Each row is a point. The window is the flat piece filled in between its corners: a triangle in 3 columns, a solid with four corners in 4, and so on. A path goes straight from each point to the next, and from the last back to the first. After which points does the path pass through the window?
(in the rows, 128 means zero)

Window (4 x 4)
[[105 132 115 114]
 [133 123 108 138]
 [141 169 122 206]
 [141 119 146 148]]
Path:
(1): [127 109 136 199]
(2): [151 169 125 185]
(3): [156 167 123 177]
(4): [111 141 145 213]
(5): [128 119 141 169]
(6): [156 144 136 142]
(7): [148 139 122 119]
(8): [120 104 141 173]
Through the window after points: 5, 7

Window (6 x 6)
[[152  74  87 104 123 195]
 [176 142 116 149 147 136]
 [156  74 173 105 108 148]
 [113 135 104 112  76 123]
 [ 96 139 165 156 113  98]
 [109 134 104 151 106  69]]
Path:
(1): [129 136 140 145  83 119]
(2): [ 87 125 104 107 118 109]
(3): [129 118 154  58 105 139]
(4): [108  99 109 185  86 116]
(5): [133 115 143 160  86 121]
(6): [ 89 142 133 125 140  74]
(7): [107 132 148 123 121  98]
(8): [104 136 140 199  94 101]
Through the window after points: 1, 5, 7

Window (8 x 8)
[[146 155 156 112 108 129 138 137]
 [119  85  17  56 127 126 161 151]
 [134 129 145 164 100 124 107 122]
 [112 132 107 115 144 104 165 117]
 [104 117 139 129  85 103 149 150]
 [131 114 168  82 123 127 137  70]
 [161 101 178 166 113 119 136 155]
 [104  63 114  80 159 241 144 144]]
Path:
(1): [135 118 113 134  86 142 153 100]
(2): [126 142 176  89 169 134 116 184]
(3): [114  90 133  80 140 123 109 107]
(4): [137 134 135 104 109 128 174 101]
(5): [180 135 128 132 115 132 157 115]
(6): [ 72  98 111  83 133 131 113 152]
(7): [123 105 198  98 126 143  76 152]
(8): [141 127 131 152 108 134 185 120]
(9): [132 142 120 175  60 146 148 122]
(10): [127  90 151 104 120 122 134 148]
(11): [137 139 164  70 149  87 123 127]
(12): [137 120 122 176  65 138 169 100]
(13): [143 113 132 132 107 153 146 122]
(14): [117  91 170 116 146 136 111 140]
(15): [146  97 135  68 144 135 111 151]
(16): [102  98 102 101 114 156 178 111]
Through the window after points: 1, 3, 13

Window (8 x 8)
[[158  99 142 111 125 116 119 138]
 [ 73  47 169 108 111 119 126 121]
 [152 137 103 188  59 124 183 128]
 [ 76 119 126 158  96 221 145 143]
 [ 90 139 111 154 158 153 109 136]
 [122  87 104  93 180 113 125 126]
 [136 112 149 117 107  85 177 143]
 [190 140 140 142 117 120 169  94]]
Path:
(1): [ 98 123  87  97 119 138 122 106]
(2): [101 153  92 109  99 121 154 109]
(3): [152  94 155 159 150 139 151 132]
(4): [113  60 111 168 137 149 185 165]
(5): [109 160 125 125  92 134 105 106]
(6): [109 126  94  65 111 105 142 112]
(7): [149  92 128 172 149 133 143 138]
(8): [153 100 167 157 186 120 157 111]
(9): [159 131 121 114  74 122 146 117]
(10): [124 121 113 113 105 131 147 108]
(11): [127 110 120 220 118 129 154 167]
(12): [137 112 148 167 143 153 141 131]
Through the window after points: 6, 8, 10

Window (9 x 9)
[[107 170 117 112 159  95 137 102 143]
 [116 139 176 133  79 116 115 145 172]
 [161 104 117  98 152  85 134 135 102]
 [106 129 108  74 171 122 103  96  80]
 [120 150  73  87 181 143  89 114 140]
 [149 138 145 152  22 105 164 160 109]
 [105 110 134 139 156 138 156 165 127]
 [163 106 145 151 152 132 132  99 102]
 [164 112 171 107  84 149 171 120 147]]
Path:
(1): [112 107  91 107 158 111 102  92 132]
(2): [132 171 140 110 146 126 147 128 125]
(3): [150 168 147 118 127 143 130 113 118]
(4): [ 76  74 123 123 114  90  98 167 195]
(5): [121 132 107 111 121 121 122 120 142]
(6): [140 141 141 119 139 135 124 149 121]
(7): [130 190 121  92 152 123 131 143  89]
(8): [122  85  71 110 167 145  84  94 179]
(9): [148  66 124 117 100  99 160 103 167]
(10): [104 186 138 120 149 136 127 178  89]
(11): [127 168 152 108 114 152 137 143  83]
(12): [143  78  68 104 180  74 136  87 164]
Through the window after points: 1, 3, 5, 7

Window (11 x 11)
[[122 102 114 116 139 103  90 111  85 111 118]
 [ 77 176 140 159 130 140  92 135  91 147 126]
 [129 105  65 212 106 187 186  60 151 160 139]
 [ 99  99 118  76 121  87 126  95 161 124 111]
 [136 124  90 121 147  70 149 148 167 132 104]
 [ 84 161 128 134 122 173 139 181  90 122  99]
 [ 80  70  84 128 128  70 100 126 127 147 102]
 [113 153 162 129 116 177 112 177  85 172 141]
 [107 150 133 134  60 137 101 140  85 126 144]
 [126  87 104 224 120 178 175  97 193 122 147]
 [ 87 104 114 108 148  65 156 136 119 124 140]]
Path:
(1): [113 123 176 145  83  81 145  77 104 134 119]
(2): [125 130 144 148 151 123 152 124 102 109  77]
(3): [ 76 141  68 110  91 126 107 165 135 170 161]
(4): [111 116  63 141 131  99 118 175 161 140 138]
(5): [140 139 160 104 146  88 178  94 128 123  71]
(6): [106 136 160 146 116 105 124 103 110 140  69]
(7): [103 128  93 145 118 159 147 159 133 143 165]
(8): [ 83 173  84 106  94 163 130 104 132 130 190]
(9): [125 100 145 159 135 113 143 142 113 137  94]
(10): [100 119 132 139 121 111 131 126 115 139 110]
(11): [ 90 118  87 108 129 116 101 167 128 115 132]
(12): [ 95 140 102  98 154 124 129 124 136 126 146]
(13): [108 110 118 162  94 106 122 125 104 123  98]
(14): [ 94 123 129 140 127 112 139 125 110 151 104]
(15): [109 101  82 115 104 136  98 140 134 112 150]
(16): [107  94  39 148 174 162  97 156 152 133 135]
Through the window after points: 4, 14

Window (12 x 12)
[[170 138  66 119 137  92 164  88  81 107 156 138]
 [ 95 154  74  68  83 106 150 117 118  82  98 130]
 [174 145 116  77  89 104 127 127 110 190 157 178]
 [195 113  81 122 102 110 107  77 147 126 120 160]
 [118 171 111 122  68 149 150 100 136  75 143 163]
 [170  55 197 124 129  69 120 129 126 142  97 124]
 [119 135 132 159 183 102 110  59 175 118 158 153]
 [167 148 118 120 140 163 170 180  73 166 110 168]
 [115 158 115 138 128  92 138 138 101 153 113  65]
 [139 182 162  74 138 163 134 162 105  94  76 107]
 [111 107  90 104  61 158 129  89 133 129 177 141]
 [139 140 143 169 191 149 110 160 154  34 144 151]]
Path:
(1): [154 142 137  87 121 111 150 142 135 105 110 112]
(2): [134 148 153 113 136 148 114 134  92 129  98 138]
(3): [138 125 144 115 119 124 125 131  95 134 126 161]
(4): [176 127 119 130 149 129 161 149 118 140 112 137]
(5): [148 137  95  88 104 146 151 132 138 122 142 127]
(6): [100 145 107 116 109  99 131 107  96 105 103 160]
(7): [119 122 132 143 133 123 105 110 116  91 127 139]
(8): [168 123 137  99 130  96 175 126 150 132 111 109]
Through the window after points: 1, 3, 5

Window (14 x 14)
[[105 144 129 110 190 140 133 117 115 120 141 195  90 168]
 [148 131 101 154 156 136 137 122 146 130 125 249 120 140]
 [124 131  97 114 111  83 150 115 147 126 133 100  96  79]
 [138 135 128 150 107  77 136 108  95 111 108  82 149  97]
 [120 101 112 132  96  43 144 110 132 144 154  80 136 144]
 [103 101 126  85 135  88 100 121 145 106  87 165 105 158]
 [138 142 102 126 118  96 140 168 146 128 131  76 164 114]
 [ 90  95 118 130 108 140 133 119 141  82 121 151  88 173]
 [104 158 152 137 125 106  92 122 163 102 129 173  78 168]
 [146 149 154  95 123 156 152 117 135 136 143 229 128 138]
 [138 129 151 130 161 154 146 103 166 147  93 191  88 172]
 [122 132  96 128 106 117  92  98 131 155 139  83 152 101]
 [144 105 160 128 173 142 123 112 163 107 151 192 122 123]
 [ 84 112 135 147 112  92 136 146 126 158 125 115 137  91]]
Path:
(1): [ 96 121 112 157 137 124 150 111 174 132 124 188 126 112]
(2): [172 132 123 109 143 114 119 130 115 120 137 166 110 140]
(3): [142 115 129 132 129 100 116 125 130 126 123 143 120 129]
(4): [ 36 157  94 139 130 107 158 103 150 114 128  79 132 119]
(5): [ 94 145 122 125 135  71 168 103 120 113 131 129 150  78]
(6): [158  71 132 152  82 136  77 161 168 165 127 119  98 190]
(7): [134  97 131 125 116 111 124 114 131 144 120 151  84 131]
(8): [ 88 167 138 139 145 117 124 117 151  88 135 159 147 145]
Through the window after points: 1

Window (14 x 14)
[[129 110 135 170 196 100  92 157 176 149 161 145 141 139]
 [163 139 149 127  68 115  96 126 102 138  97 118 122  63]
 [122 152 120 153 180 192 113 134 129  93 164  65 131 163]
 [ 96  98 182 130 109  77 144  72 124  98 180 109  92 124]
 [ 96 128 131 161 140 154 109 103 127 172 124 153 114 174]
 [133  95 151 147   7  70 127  84 110 117 146 135 148 148]
 [ 92 169 106 191  86 123 165 134 108 175 155 137 123 117]
 [180 105 121 100 131 136  88  70 106  46 151 133 125 108]
 [138 177 155 186 105 144 152 164 150  80 133 138 145 134]
 [ 81 105 146 140 109  73 139  99 129 132 120 120 169 123]
 [148 183 129 134 156 111  99  72 144 176 104  86 172 116]
 [150 107 116 202 142 153 136 120 127 140 106 111  94 131]
 [112 187  90 156  92 110 101 138 157 155  99 121  88  78]
 [143 140  94  82 134 135 119 126 173 175 123 143 108 120]]
Path:
(1): [ 92 138 137 166 116 170 122 122 190 162 164 110 172 110]
(2): [144 140 119 140 134  97 122 111 120 112 120 130 102 139]
(3): [120 116 144 160 138  85 145 105 117 116 115 132  71 168]
(4): [120 130 136 115  73 156  97  97 151 142 188 102 187  82]
(5): [118 110 116 128 105 153 138  83 169 113 146 132 161  91]
(6): [145 155 143 160 123 122 119 138 121 115 127 121 117 134]
(7): [124 134 145 166 132 125 169 220  77 109 133 100  81 173]
(8): [127 140 125 164 110 122 106  73 141 138 134 130 143 105]
(9): [124 117 112 152 126 156 117 107 161 144 153 112 116 123]
(10): [136 160 133 134 129 115 103 115 104 112 113 129 128 128]
(11): [167 141 129 143 123 110  87 145 124 111 123 111 111 146]
(12): [107 119 139 136 106 126 146  84 135 155 142 137 152 104]
Through the window after points: 3, 5, 9
